Each row is a point. Two turns around zero, p and q, are shown by what they do to some points. Where does a point land after both, in the order given? Backwards means that the second turn is done in reverse. Each puzzle has new turns, and all numbers are rounded.
(in the rows, 128 means zero)

Turn p:
[145 168] -> [164 153]
[119 144] -> [129 146]
[158  88] -> [132  78]
[ 91 113] -> [ 89 135]
Turn q:
[136 100] -> [127  99]
[132 167] -> [144 164]
[140  83] -> [125  81]
[104 163] -> [116 169]
Where do these land?
p, then q backwards: [140 163] -> [148 159]
q, then p backwards: [172 124] -> [172 135]
q, then p: [122 119] -> [117 127]
q, then p: [ 78 106] -> [ 79 152]

Turn p:
[ 97 151  93 138 164 148] -> [ 82 165 154 141 128 139]
[108 131  86 110 124 121] -> [ 87 134 129 115 127 102]
[154 143 155 134 142 103] -> [168 141 127 137 152 123]
[176 139 149 120 160 149] -> [159 155 120 108 154 168]
[165  78 172 131 152 128] -> [176  91 146 110 156 164]
[101  97  86 158  80 134] -> [ 75  78 109 152 108 119]
[ 95 157 155 105  75 113] -> [149 132 112 132  71  81]
Turn q:
[ 95 211 136 160 110 114] -> [ 59 183 123 156 102 111]
[126 107 170 138 144 122] -> [126 115 148 148 151 161]
[178 148 100 119 101 135] -> [163 132 109 144  96  88]
[106  96 120 162 100  93] -> [ 89  81 149 126 135 105]
[114 140 141 151 163 162] -> [112 138 104 131 121 177]
[146 103 110  97 149 116] -> [163 119 118 110 159 118]
[132  92 118  68 129 153] -> [184 128 145  81 133 135]
Where do these land?
q, then p backwards: [141 143 107 115 110 146] -> [119 147 146 107 108 127]
q, then p: [101  68 105 124 108 148] -> [145  91 137  67 113 127]
p, then q: [168 155 155 117 102  96] -> [153 122  85 145 142  84]
q, then p: [117 160 172  98 116 157] -> [159 165  97 146  94 143]
q, then p: [140  71 121 154 138 146] -> [113  81 132  97 135 160]
p, then q: [103 147  87 187 156  96] -> [ 54 122 111 151 148 163]
p, then q: [126 153 149 102 167 107] -> [141 168 128 169 143 125]

Turn p:
[146 139 128  76 133  95 138 161 116] -> [109 155 121 105 149  73 137 122 107]
[117 108 153 162 111 171  79  58 151] -> [152  95 180 131  83 191 136 165 150]
[152  81 110 111 145  75 151 162 136] -> [ 70 124 135 123 159  82 101  97 141]
[ 94 122  87 118 117 144  96  93 143] -> [116 123 124  99  94 170 162 122 155]
[111 157 173 151 130 160 141 114 172] -> [175 147 137 142 152 165 117 169 149]
[122  84  96 105 166 165 106 113 120] -> [116  89 142  74 128 161 131  95 118]
[129 150 158 122 108  85 124 137 104] -> [114 161 129 153 114  96 130 150 102]
[117 116 128 158 115 175  72 130 148] -> [133  73 124 125 117 170 146 170 138]
[185 142  86 107 139 114 167 147 115] -> [144 126 105 111 136  62 116  80 137]
[113 166 136 156 148  78 125 140 105] -> [112 163  91 148 105 119  90 143 105]
[144 139 129 109 138 102 169 157  81] -> [126 151 113 140 144  83 117  92  88]
[107 131 154 161  85 171 168 125 146] -> [169 128 135 185 156 161 151 132 149]
Turn q:
[139 106 151 124 114 122 161 161  97] -> [104  96 133 111 157 115 150 145 100]
[147  73 156 148 130 117 136 108  68] -> [106 114 119 131 163  98  98 119  58]
[120 139 202 130 153 115  96 130 148] -> [ 88 163 187 136 145 128  99 135 146]
[ 82 123  63 117 115 110 127 125 169] -> [170 110 103  95  82 116 118 120 177]
[132 135 193 101 127 168 123 103 133] -> [121 154 173 124 173 173 120 108 119]
[125 178  85 154 107  84 126 112 189] -> [170 133 112 165 108  96 136 129 208]
[143 114 162 124 171 144 153 130 128] -> [100 150 121 115 162 150 116 156 114]
[138 133  74  92 120 120  94 125 157] -> [188 131 134 127  79 134 128 143 138]
[113 143  70 112 128 139 143 139  76] -> [137 127  87 104  92 122 176 110  98]
[142 135 124 177 113 163 121 147 116] -> [ 98 100 112 171 120 150 138 115 122]
Where do these land?
q, then p backwards: [106 183 150 166 153 149 168 122  62] -> [ 70 114  87  84 103  91 156 173 104]
p, then q: [156  95 122  79 114 139 131 122 168] -> [130 152 149  90 170 125 108 161 150]
p, then q: [154 138 126 150  46 106 148 141 159] -> [112 101 100 156 146  93 111 162 194]
q, then p: [ 99 148 109 117  84 101 146 143 170] -> [117 133 168 121 162 103 118 132 183]
p, then q backwards: [106 124 140 129 161 156  93  84 111] -> [124 101 119  83 135 172  99 144 130]
p, then q backwards: [121 122  84 102 181 165 122 183 199] -> [ 87  94 142 120 132 142 230 124 161]
p, then q backwards: [151 116 112  76 140 107  91 123 112] -> [ 85 115 134 104 135 102 127 160  89]
p, then q: [123 146 180 165 165 112 146 114 100] -> [100 137 153 184  94 129 139 106  96]
q, then p backwards: [120 128 113 146 165 135 130 101  79] -> [105 153 110 119 145  97 140 149  86]
p, then q backwards: [167 123 151 154 116 123  96 115 134] -> [144 106 120 130 116  99  99 160 151]
q, then p: [121 101 104 137 117 105 152 129 105] -> [ 89 128 132 118 114 109 128  97 129]
p, then q: [111 113 145 115  94 136 112 159 138] -> [ 90 120 101 100 138 126 134 143 137]

Turn p:
[ 94 167 109 150 174 134  77 123 134 133 127 140] -> [100 151 131 139 124 142  72  85 157 157 130 114]
[105 102 114 135  84 121  71 165 119  59 183  88] -> [ 84  90 137  66 156  69 125 101 147  80 160  88]
[101 214 118 141  64 149 126 139 121 133 146 185] -> [104  96 119  69 130 152  85 149 174 168 130 198]
[155 113 116 116 136 167 102 147 131 118 136  82] -> [131 127 138 139 171 135 134 131 153  90 139  86]
[ 95 137 133 160 148 118 169 111 119 137 130 109] -> [ 95 140  93 149 109 145 132 114  97 123 135 149]
[130 130 142 131 111 143  92  87 132 164 112 145] -> [126 120 146 149 123 135 152 126 163 182 131 129]
[145 100 150 128 135 111 125 149 132 176 149 122] -> [117 139 161 167 134  97 133 160 112 125 133 133]
[ 87  93 118 115  83 126 166 164 131 107 112 138] -> [115 139 107  75 129 100 161 141 117 104  83 148]
[199 107 115 130 148 137 127 134 171 116 144  99] -> [172 111 158 168 135 129 128 125 141  65 137 110]
[123 143 166 145 162  94 137 121 135 121 130 140] -> [123 141 145 134  83 139 110 118  93 135 145 132]
[121  92 122  91 172 169 143  99 110  88 145 126] -> [143 118 130 124 175 159 145  84  81 123 105  93]
[168 109 138  59 128  93 122 108 172 159  77  83] -> [207 190 142 154 127 106 184 138 143 127 159 118]
[133 122  78 106 105 125 139 102 103 107 141 159] -> [161  86  97 108 153 110 124 109 122 147 107 141]
[101 165 153 150 114 106 184 169  66 174  92 142] -> [ 91 157  74 119 100 139 111 210  95 158 120 159]
[164 126 149 161 156 127 139 101 144 128  94 161] -> [153 116 143 161  72 162 127 129 124 139 106 120]
Turn q:
[136 171 136 179 135 126 106 189 154 148  61 168] -> [118 118 162 157 112 103  59 173 125 157 112 199]
[157 139 100 153 151 120 138 193 103 146  84 157] -> [141 130 149 179 132  91 111 183 114 111 139 179]
[165 197 123 164 117 146 120 165 137 122  64 148] -> [120 144 152 177  86 133  77 188 143 159 124 167]
[125 145 131 123 150 171 129 125 137 132 184  78] -> [106 103 135 129 107 121 124 108 127 125 163  57]
[117 123 136  92 107 140 159 131 120 105 163 152] -> [136 124 144 133 143 163 175 117 102 146 133 112]
[141 128 134 139 154 112 170  97 146 135 180 119] -> [154 106 140  94 115 101 166 118 153 140 151  97]
[142  86 134 102 121  91  99 110 127  58  94 106] -> [110 203 135 114 135 142 146 102 149  88  80 136]
[146 141 147 142 144 118  81 176 149 132  94 145] -> [104 135 167 124 129 112  75 159 117 122 105 159]
[110 135 151  87  83 100 124 113  88 147 152 131] -> [172 142  99 102 145 166 131 125  82 135 119 105]
[109 103 100 102 144 143 121  66 112 147 171 163] -> [123  91  91  83 147 164 170 119 132 104 169 131]
[140 118 130 115 144  97 139  98 107 110 115  81] -> [155 174 117 122 126 118 133 107 157  98 130 106]
[144  80 119 123  94 147 132 106 146 148 141 118] -> [107 110  90 123 155 124 156 135 144 134 100 101]
[ 90  99 156 144 143 184 149 106 128 168 133 143] -> [134  48 116 140 159 143 118  97 150 132 134 125]
[125 103 108 164 112  84  92 123 110  56 128 100] -> [114 176 117 121  73 113 152  96 118  84  81 146]
[ 74 151 114  90 121 141 160 123 156 165 156 111] -> [125 117 105 122 154 126 127  94 107 184 181 101]
Where do these land?
p, then q: [175 106 157  93  90 153  84 129 131 114 113 146] -> [138 136 170 135 177  96 120 133 148 141 104  74]
q, then p backwards: [ 82 129 105 135 110 118 122 100 178 116 166 106] -> [ 61 124 132 139 115 107 108  91 109  97 118 130]
q, then p backwards: [ 85 104 129 165 124 129 123  99 119 169 139 105] -> [125 128  69 145 117 110 133 104 108  87 136 131]
p, then q backwards: [116 130  62 128 131 121 118  94 127 156 138  83] -> [ 93  95  92 126 132 141 165 115 124 149  87  93]
p, then q: [140 179 160 115 158  92  82 168 107 111 112 175] -> [109 142 117  98 141 147  64 161  77 122 107  76]
q, then p: [170 148 151 141 110 107 128 162  89 107 150 146] -> [129 115 120 100 112 142 135 200 127 113 136 104]
p, then q: [128 100  95 162 150 108 146 128 153 122 123 132] -> [131 154 104 130  96 137 137 125 149 127  97 162]
p, then q: [120 134 118 149 176 139 163  92 168 158 167  83] -> [136  73 130 125  57 154 152 108 154 117 133 159]
p, then q: [108 108 120 117 139  84 161  83 149 156 134 109] -> [181 112 108 119  89 132 162 152 136 136 140 156]
q, then p: [103 119 104 170 169 129 121  68 128 128 134 113] -> [164 100 139 109 136  96 156  74 137 119 121 161]
q, then p: [153 160 160 120  81 157 137 148 107 102  66 142] -> [ 89 127 141 145 101 175 110 169 190 126 106 112]
q, then p backwards: [126 130 138 135 161 104 117 190 148 140 127 112] -> [125 107 131 115 144  89 107 163 132 138 174 145]
p, then q: [139 114 158  71 100 170 133 162  74  75 105 146] -> [126 169 156 178 197 125 114 133 123  98 162  76]
q, then p: [147 131 134  91  94 181 157 169 113 137 118 194] -> [ 68 131 139 165 131 163 109 173 105 108  75 104]
